Each row is a point. Each copy is the shape, with its points in the same order, turned, moved and blurred by noise. Is it also mirrored, or only turned?
(in the rows, 100 means zero)

Shape, 7 rows:
117  138  85
43  65  104
116  75  110
112  76  92
66  113  56
54  149  68
96  88  99
Copy 1 (7 x 3):
96  132  76
89  34  112
129  86  96
133  83  82
64  78  56
34  109  84
114  85  94
Copy 1 is: only turned
Copy 2 (7 x 3):
107  150  102
52  60  91
121  71  100
121  85  80
66  125  66
46  148  94
96  90  95
Copy 2 is: only turned

Shape (8 x 3):
114  148  86
17  70  108
120  114  95
128  74  94
134  75  83
130  59  107
104  102  74
91  66  86
Copy 1 (8 x 3):
83  150  87
49  50  166
105  115  86
124  77  77
106  79  65
129  70  91
81  102  77
91  58  97
Copy 1 is: only turned
Copy 2, 8 rows:
89  114  55
33  118  167
104  97  87
125  96  120
135  103  117
133  78  134
105  122  102
106  117  138
Copy 2 is: mirrored

Shape, 9 rows:
89  103  115  77
72  71  105  105
104  133  55  102
112  70  95  76
75  150  84  112
107  71  130  101
94  157  33  84
163  79  104  88
124  105  99  128
Copy 1, 9 rows:
101  139  96  100
86  105  75  122
57  119  152  97
93  102  83  70
78  145  146  132
123  106  81  95
28  143  167  97
116  80  117  48
105  87  133  109
Copy 1 is: mirrored
Copy 2, 9 rows:
96  117  114  63
109  86  88  65
56  136  75  102
69  84  120  72
90  152  71  89
111  84  128  81
32  161  61  92
61  85  153  116
86  104  104  128
Copy 2 is: mirrored

Shape:
71  110  147  103  122  68
123  77  31  142  83  99
67  91  101  89  59  124
79  126  72  25  85  108
82  81  76  120  118  90
99  116  99  78  116  74
109  91  135  75  99  83
93  73  136  65  82  69
181  87  82  134  80  92
82  67  85  131  134  121
Copy 1 (10 x 6):
68  114  144  119  121  85
109  72  20  141  78  82
85  108  84  60  69  86
132  159  75  57  116  71
74  101  65  125  112  95
112  124  100  116  129  76
113  91  127  92  119  89
98  80  124  69  126  70
155  46  74  151  79  91
62  93  64  122  107  131
Copy 1 is: only turned
Copy 2:
53  106  112  63  108  92
105  75  56  171  111  61
109  105  63  83  67  90
142  123  52  58  133  97
69  80  70  116  118  88
92  106  94  84  142  84
102  86  119  62  103  86
103  78  110  49  95  59
131  78  129  170  112  52
63  57  75  120  104  122
Copy 2 is: only turned
Copy 3:
69  138  90  88  153  83
120  104  52  122  36  124
41  102  113  97  71  114
63  139  124  31  70  142
92  107  54  96  104  120
96  144  93  65  105  107
95  117  123  77  117  81
76  98  116  65  108  66
161  117  102  136  55  83
97  85  65  119  116  140
Copy 3 is: only turned

Shape:
24  51  90  85  57  70
71  99  118  76  112  90
127  70  70  149  121  105
104  68  104  114  98  116
121  93  107  133  146  96
77  103  99  112  72  83
149  88  84  85  88  85
84  110  68  63  86  90
57  113  104  70  87  109
Copy 1:
91  72  151  84  110  5
87  126  125  97  110  76
120  46  81  117  105  121
110  73  122  95  92  102
112  91  96  131  122  132
112  98  112  118  82  54
136  100  68  68  91  98
79  111  80  77  88  51
71  124  128  91  79  59
Copy 1 is: only turned
Copy 2 (9 x 6):
119  113  87  77  26  36
71  104  89  102  87  70
139  54  110  108  104  133
110  76  116  74  91  99
101  64  116  128  126  114
119  127  109  95  83  87
124  97  69  72  136  110
95  127  54  88  80  99
69  133  90  83  67  85
Copy 2 is: only turned
Copy 3:
74  50  98  105  72  22
96  93  116  109  127  66
118  147  50  101  72  101
105  129  102  94  76  83
105  152  69  117  115  109
85  72  91  109  88  97
151  102  107  124  82  113
138  61  102  88  106  83
94  66  116  76  124  76
Copy 3 is: mirrored
Copy 4:
110  191  68  129  76  128
136  124  101  94  93  90
70  68  62  132  126  127
106  97  79  100  106  139
114  61  83  126  120  102
90  131  112  120  86  121
69  76  75  81  59  114
78  142  85  82  89  81
113  152  109  77  99  98
Copy 4 is: mirrored

Shape:
113  74  139  114  125  108  105  131
94  147  106  117  128  130  128  76
82  123  150  96  100  106  116  78
108  42  60  124  62  75  83  140
149  72  69  115  62  89  59  152
68  86  57  151  95  143  87  88
104  91  129  68  125  125  93  79
78  124  101  111  90  139  134  39
133  91  151  101  93  134  91  102
55  129  62  100  100  141  106  90
116  80  113  129  87  78  32  134
91  120  92  111  135  121  123  36
Copy 1:
91  96  126  99  148  74  80  71
101  126  59  123  121  124  126  73
84  168  90  102  121  82  104  79
110  49  136  96  74  68  72  136
139  54  133  94  104  92  39  143
86  68  106  135  48  126  107  83
83  123  77  77  114  98  75  50
109  142  77  103  68  123  143  63
112  128  128  87  131  117  69  72
73  99  60  110  71  133  120  107
114  101  133  130  109  76  23  121
110  119  48  120  87  102  126  43
Copy 1 is: only turned
Copy 2 (12 x 8):
132  70  135  113  110  95  111  106
69  130  103  103  119  66  139  115
98  113  127  64  88  65  127  94
110  60  97  141  54  115  25  113
141  102  107  155  68  124  31  130
37  95  97  146  79  125  103  86
116  110  108  65  120  115  116  96
53  127  74  86  82  79  146  88
147  113  122  105  84  105  126  97
31  117  99  95  87  107  110  126
129  106  155  132  80  114  39  90
64  127  75  90  129  74  126  79
Copy 2 is: only turned
Copy 3, 12 rows:
101  103  142  104  138  86  116  114
55  119  72  100  123  114  98  63
77  147  118  82  102  111  97  74
164  73  114  133  70  59  116  136
191  85  78  116  94  83  124  135
101  48  85  123  80  90  69  77
106  113  135  62  127  79  101  62
61  114  107  104  81  116  95  15
129  126  139  85  131  128  112  92
70  68  64  77  72  101  85  77
164  113  111  107  102  83  75  143
74  120  90  107  122  89  81  28
Copy 3 is: only turned
Copy 4 (12 x 8):
119  120  85  115  150  123  127  99
98  141  110  115  83  101  100  43
102  111  137  119  114  96  82  57
86  97  66  74  108  91  133  172
125  103  55  70  94  109  108  176
39  112  53  105  74  108  113  94
107  104  98  90  148  99  66  54
67  92  106  119  71  91  89  30
137  82  93  116  129  133  78  89
50  139  96  80  78  116  91  65
109  128  61  120  126  100  83  168
83  122  86  110  98  73  96  23
Copy 4 is: only turned
